Rows are points. To make a cloud, some directions were put in groups of two or more. Within a group, all points are equally far from the middle, so they leave a hole (a ring in 2 directions, a hollow ball in 3). The other directions are filled evenly. Then the cloud was stretched, turned, moved and blurred a little. Count the holes, and give their numbers of directions, smallest first.

Cloud (13 x 2):
[[-0.3 -4.3]
 [ 7.5 -1.1]
 [-0.3  0.0]
 [-2.7 -5.1]
 [ 2.4 -5.4]
 [-0.2 -1.9]
 [ 4.7  0.1]
 [ 4.8 -3.8]
 [-3.3 -3.4]
 [ 3.0  4.3]
 [-4.0 -0.4]
 [-3.0  4.2]
 [ 1.2  1.4]]
Holes: 0

Cloud (13 x 2):
[[ 3.1 -8.4]
 [ 0.5  2.7]
 [-2.2 -0.3]
 [ 5.9 -0.9]
 [ 1.9  4.3]
 [ 2.5  1.1]
 [-2.2  3.6]
 [-2.8 -5.1]
 [-3.9 -4.5]
 [ 0.9  1.9]
 [ 6.2 -3.3]
 [ 0.6  0.3]
 [ 0.0 -2.2]]
Holes: 0

Cloud (21 x 3):
[[-1.3  6.0  4.4]
 [ 2.4 -4.9 -2.5]
 [-0.6  4.5  5.8]
 [ 4.6 -2.8  0.4]
 [-2.4 -2.2  2.2]
 [ 0.7  2.2  5.8]
 [ 3.3 -0.6  4.2]
 [ 2.1  1.9  6.1]
 [ 1.7 -4.7 -0.4]
 [ 2.5  1.5  6.0]
 [ 2.6 -4.2 -0.3]
 [ 2.5 -4.9 -2.5]
 [-1.5  6.1  3.0]
 [-4.0  0.9 -4.0]
 [ 6.9 -0.2  0.5]
 [ 1.5 -3.3  1.6]
 [-0.7  6.0  1.4]
 [-4.1  3.4  0.2]
 [-4.5  3.1  1.0]
 [ 3.0 -3.4  0.9]
 [ 2.4 -4.2 -3.7]]
Holes: 1 (2)

Cloud (20 x 3):
[[ 0.0 -4.2 -4.2]
 [ 2.0  0.1 -3.4]
 [ 1.5 -6.4 -2.7]
 [-5.7 -0.6  0.7]
 [-2.1 -4.2 -4.8]
 [-3.0  1.2 -3.8]
 [ 3.3  0.3  1.2]
 [-2.1 -1.2 -0.4]
 [-6.6  0.3 -5.6]
 [-0.3 -1.9  3.0]
 [-7.9 -1.3 -4.1]
 [-1.6 -4.5 -2.7]
 [ 2.4 -5.2  1.2]
 [ 4.1 -1.5  1.7]
 [-1.0 -2.5 -1.4]
 [ 1.4 -6.1  4.7]
 [-5.8 -2.8 -5.1]
 [ 0.1 -6.2  0.9]
 [-2.3  3.3  2.8]
 [-0.7  2.6 -3.8]]
Holes: 0

Cloud (22 x 3):
[[-3.7  3.1 -2.4]
 [-3.9 -5.9  1.9]
 [ 4.2 -0.8 -1.4]
 [ 2.9 -0.4  0.7]
 [-2.0 -3.2 -5.5]
 [ 1.9 -3.7 -3.6]
 [-1.6 -0.1  6.3]
 [-4.7  0.3 -4.3]
 [ 1.0  2.1  2.0]
 [ 1.2  1.3  2.5]
 [-4.2 -0.6 -5.1]
 [-5.0  2.1 -2.3]
 [-4.6  2.4  4.9]
 [-1.6 -2.7  6.6]
 [-6.0 -6.2  2.3]
 [-5.5 -0.9 -3.4]
 [ 2.9 -0.8  0.8]
 [-1.6 -0.4  6.6]
 [-1.3  2.4  3.5]
 [ 0.5 -4.2 -0.3]
 [-5.3 -6.0  1.6]
 [ 2.4 -3.2 -1.7]]
Holes: 1 (2)

Cloud (28 x 4):
[[ 8.5 -0.2  1.7 -3.1]
 [ 5.8 -1.3  3.5 -0.5]
 [ 8.1  0.3  0.9 -0.9]
 [-2.0  0.2 -3.8 -1.1]
 [ 5.9 -0.8 -0.2  0.3]
 [ 1.4  6.4 -4.2 -2.7]
 [ 5.9  0.8  1.9 -2.0]
 [-1.4  1.5 -2.5 -0.6]
 [ 1.4  3.6 -0.1  2.4]
 [ 2.3  0.8  5.7  5.7]
 [ 1.3  5.7 -2.0  3.8]
 [ 3.4 -3.4  1.6  4.8]
 [ 5.6  1.4  1.1  2.3]
 [-0.2  0.4  1.8  4.7]
 [ 5.2 -2.6  2.8  1.1]
 [-3.3 -0.5 -2.2  4.3]
 [ 1.7  0.3  7.4  3.5]
 [ 3.8  5.7 -4.0 -5.2]
 [ 1.8  2.4 -3.0 -3.2]
 [ 2.7  0.6  6.0  4.9]
 [-3.4 -0.6 -6.0 -0.9]
 [ 5.9 -2.8 -0.1  2.7]
 [ 0.0 -1.6  3.1  3.4]
 [ 8.0  2.7  2.3  0.0]
 [ 1.2 -0.3 -3.3  2.0]
 [-1.5 -4.4  2.6  2.9]
 [-0.6 -0.9 -7.5 -0.1]
 [ 2.3  4.5 -2.3  1.9]]
Holes: 0

Cloud (29 x 4):
[[ 1.5 -2.3 -4.3 -2.6]
 [-1.2 -1.4  6.2  1.3]
 [ 3.0 -2.4 -4.4 -3.6]
 [ 4.5  3.0 -3.6 -1.3]
 [ 2.1  1.2 -1.2 -5.6]
 [-2.5 -0.5  5.9  3.8]
 [ 0.6 -4.9 -2.8  7.0]
 [ 0.4 -1.1 -4.2 -0.4]
 [ 1.0 -5.0 -3.9  3.8]
 [ 4.0 -1.8  0.2 -1.6]
 [ 4.1 -3.8  1.6  3.7]
 [ 1.9  1.0 -1.4 -4.9]
 [ 2.8 -1.7 -3.0 -5.1]
 [ 0.8  3.0  9.3  4.4]
 [ 1.3  0.8  0.9 -6.9]
 [ 3.9  1.9  0.0  3.8]
 [ 0.0  2.5  1.7  0.8]
 [-2.5 -0.5  1.0 -0.2]
 [ 0.4  2.4  5.9  4.5]
 [ 0.5 -1.4 -2.3  9.2]
 [-2.3 -3.9 -0.3  0.2]
 [ 3.2 -2.2 -2.1  2.3]
 [ 0.9  2.6  5.2  2.2]
 [ 0.9  0.4  7.6  0.4]
 [-3.1 -6.4 -1.4  5.1]
 [ 1.1  3.0 -4.5 -1.6]
 [-0.8 -4.7 -4.4  8.0]
 [ 2.1 -2.3 -1.2  0.1]
 [ 3.2 -3.2 -4.2 -3.9]]
Holes: 0

Cloud (50 x 6):
[[ 4.7  6.0 -1.9 -2.4  4.4 -5.8]
 [-5.2 -1.5  5.5 -0.7  0.1  5.6]
 [-0.5 -1.1  1.3  6.2 -2.4  1.3]
 [-2.4  1.5 -0.4 -1.0 -6.5  0.1]
 [-0.9  1.5  4.7 -3.6  0.1 -3.9]
 [-2.6  1.6 -2.9 -4.1 -4.7 -5.1]
 [-2.5 -3.1  0.0  4.5 -6.9  2.5]
 [-1.1 -0.1  2.9  4.4 -4.8  5.8]
 [-4.3 -0.8 -2.6 -0.3 -7.0 -1.9]
 [-6.0 -3.5 -2.9 -0.3 -3.9 -1.3]
 [-2.7  5.1 -0.5 -5.4  2.1 -1.2]
 [ 4.8 -2.4 -4.9  4.2  0.5  0.6]
 [-4.0  0.3  4.3 -3.8  4.7  0.3]
 [-1.5  3.4  2.6 -5.2 -0.5 -5.5]
 [ 1.9 -2.4 -1.4  4.5  1.9 -2.2]
 [-2.5 -5.5  2.0  3.6 -2.7  7.4]
 [-2.7 -4.3 -2.2  0.6 -3.1 -4.9]
 [-2.7  1.3 -4.0  1.7 -0.5 -3.9]
 [ 3.2  2.6  1.3 -2.1 -1.5 -0.6]
 [-3.5 -3.5  4.1 -0.5 -0.1 -3.1]
 [-3.6 -1.6  0.5  3.9 -5.7 -0.1]
 [ 4.1  5.5 -0.6 -3.2  4.2 -7.0]
 [-6.5 -4.1  4.5  0.6 -2.7  4.7]
 [-6.9  2.7  5.2 -1.7  0.4 -0.6]
 [ 1.5  4.6 -4.7 -2.5  3.1 -1.1]
 [-5.7 -2.5  4.5  2.0 -5.3  3.7]
 [-0.4 -0.1  4.2  4.3 -3.0  6.5]
 [ 3.9  1.5  0.9 -3.1  2.9  2.4]
 [-5.8  0.2  5.6 -3.6  1.5  1.1]
 [-4.3 -2.0 -2.3  2.9 -1.0  4.8]
 [-0.6  0.1  2.8 -0.3  7.3  0.8]
 [ 4.3  1.6  1.7 -0.6  8.1 -1.0]
 [ 6.3  2.1 -2.4 -2.3  0.3 -4.2]
 [-4.1 -1.1 -2.1  2.1 -4.9 -3.3]
 [-1.5 -5.0  3.7  3.2 -3.2  2.7]
 [ 4.3 -3.6 -1.5  1.3  4.0  2.3]
 [ 7.2  3.1 -2.9 -2.0  5.6 -3.9]
 [-1.5  3.6  3.4  2.8 -1.4 -0.5]
 [ 1.5  4.3 -2.3 -0.9 -2.2 -5.4]
 [ 1.0  0.7 -5.0 -0.4 -2.3  3.3]
 [ 3.5  3.2 -2.7 -4.1  7.4 -4.7]
 [ 0.3  0.1  0.8  6.7 -2.6  3.1]
 [ 1.7  2.9  2.7  1.8 -2.1  4.2]
 [-0.5 -3.5 -0.8  5.5 -5.6  2.1]
 [ 2.2  0.3 -1.1 -3.3  7.5 -2.7]
 [ 0.9 -5.2 -2.6  2.7 -0.4  4.9]
 [-1.3 -1.9 -1.6  2.1  4.3 -0.6]
 [-1.3 -0.5  5.7  2.1 -0.9  0.2]
 [-1.4  0.4  3.9 -4.7 -1.2  0.0]
 [-5.6 -2.5 -2.1  0.7 -1.0 -2.5]]
Holes: 2 (3, 3)

Cloud (56 x 6):
[[-1.7 -0.6 -5.5  3.2  1.9  1.9]
 [ 3.1  5.3 -1.7  1.0  0.8  5.3]
 [-1.0 -1.6  3.2  4.8 -1.6  1.1]
 [-5.7  0.5 -2.1  2.4 -3.9  0.7]
 [-2.8  7.0 -3.3 -2.4  1.5 -2.1]
 [-0.7 -4.9  0.2 -1.6 -4.0 -3.9]
 [-4.0  5.1  0.3 -2.4 -1.5 -5.9]
 [-0.6  3.8 -2.6  3.7 -4.8  3.2]
 [ 1.8 -2.4 -5.0 -4.6 -1.6 -3.9]
 [ 0.1  0.7 -0.2  3.0 -7.6 -2.3]
 [-3.0 -2.3 -0.2 -5.7  1.1 -2.5]
 [-2.0  7.1  1.6  2.6  1.5  0.4]
 [-0.4  1.0 -1.0  0.2 -3.1  6.9]
 [-0.7 -3.5 -3.1 -1.7 -2.4  1.9]
 [-2.0  0.8  1.0 -5.7  1.8  0.4]
 [-2.2 -3.8  0.5 -2.4  1.5 -4.2]
 [-5.9  3.2 -0.3  0.9  4.1 -4.4]
 [-3.0  0.7 -1.0 -0.9  6.7  2.1]
 [-5.1  2.4 -3.2 -3.0 -2.3 -8.2]
 [-3.1  3.3 -2.4 -6.4  0.4 -1.3]
 [ 0.5  5.3 -2.9 -2.1  4.0 -1.5]
 [-2.6  3.3 -4.9 -5.3 -2.3 -5.6]
 [ 4.7  2.4 -0.6  4.6 -1.3 -0.6]
 [-0.8  6.3 -0.3  1.5 -3.7  4.5]
 [-8.7  2.7 -3.9  0.3  2.0 -0.7]
 [-4.1  4.4 -0.5  0.1  4.0 -5.1]
 [ 0.7 -4.3 -3.2 -0.8  1.2 -2.3]
 [ 1.2  3.4  1.2 -0.4 -2.0 -8.0]
 [-4.2  6.4 -1.0 -1.5  0.3  3.9]
 [-3.5 -1.2 -2.3  1.8  5.8  0.5]
 [ 2.8  0.3  4.0  2.8 -7.4  0.2]
 [ 5.8  0.1 -2.3  1.8 -0.9 -0.9]
 [-0.5  2.3  3.3 -5.6 -2.2 -2.0]
 [ 3.6  3.9 -0.9 -4.7 -2.7  0.9]
 [-0.6  0.2 -6.1  2.8  0.1 -4.0]
 [-5.3  1.4  4.0  0.2 -1.9  1.5]
 [ 4.4  0.4  5.1  1.3 -5.9  2.2]
 [ 4.7  3.4 -3.7 -2.1 -2.4  0.8]
 [-1.5 -3.7 -0.1 -2.4 -4.5 -7.0]
 [-3.3  0.9 -2.3 -1.0 -3.2 -9.7]
 [ 0.0  5.4 -2.0 -3.7 -4.7 -3.5]
 [-2.7  1.8 -3.4 -0.5  4.5 -6.7]
 [-5.7  0.5 -2.2  4.2  3.4 -1.0]
 [-6.9  3.9 -0.4  2.6 -0.3  3.3]
 [ 1.8 -1.6  1.8  2.8 -6.8 -3.4]
 [ 0.0  3.9 -1.5  2.3 -6.1  3.0]
 [-3.1  4.8 -2.1  0.8  3.4  6.9]
 [-0.8 -1.1 -2.8 -0.3 -4.8  3.5]
 [ 0.1  3.0 -4.2  4.2 -1.6  3.9]
 [-0.4 -3.1  0.2 -0.2 -4.7 -8.0]
 [ 0.6  6.0 -1.2 -0.5  2.9  5.4]
 [ 0.0  1.8  2.9 -4.6  1.3  1.9]
 [ 1.0 -1.9 -0.5 -2.6 -7.6 -7.0]
 [-0.1  4.4  2.3  0.5  3.7 -3.0]
 [ 1.1 -4.5 -0.5 -2.8 -5.0 -5.6]
 [-6.6  0.4 -4.7 -0.5 -0.5  1.6]]
Holes: 2 (3, 3)
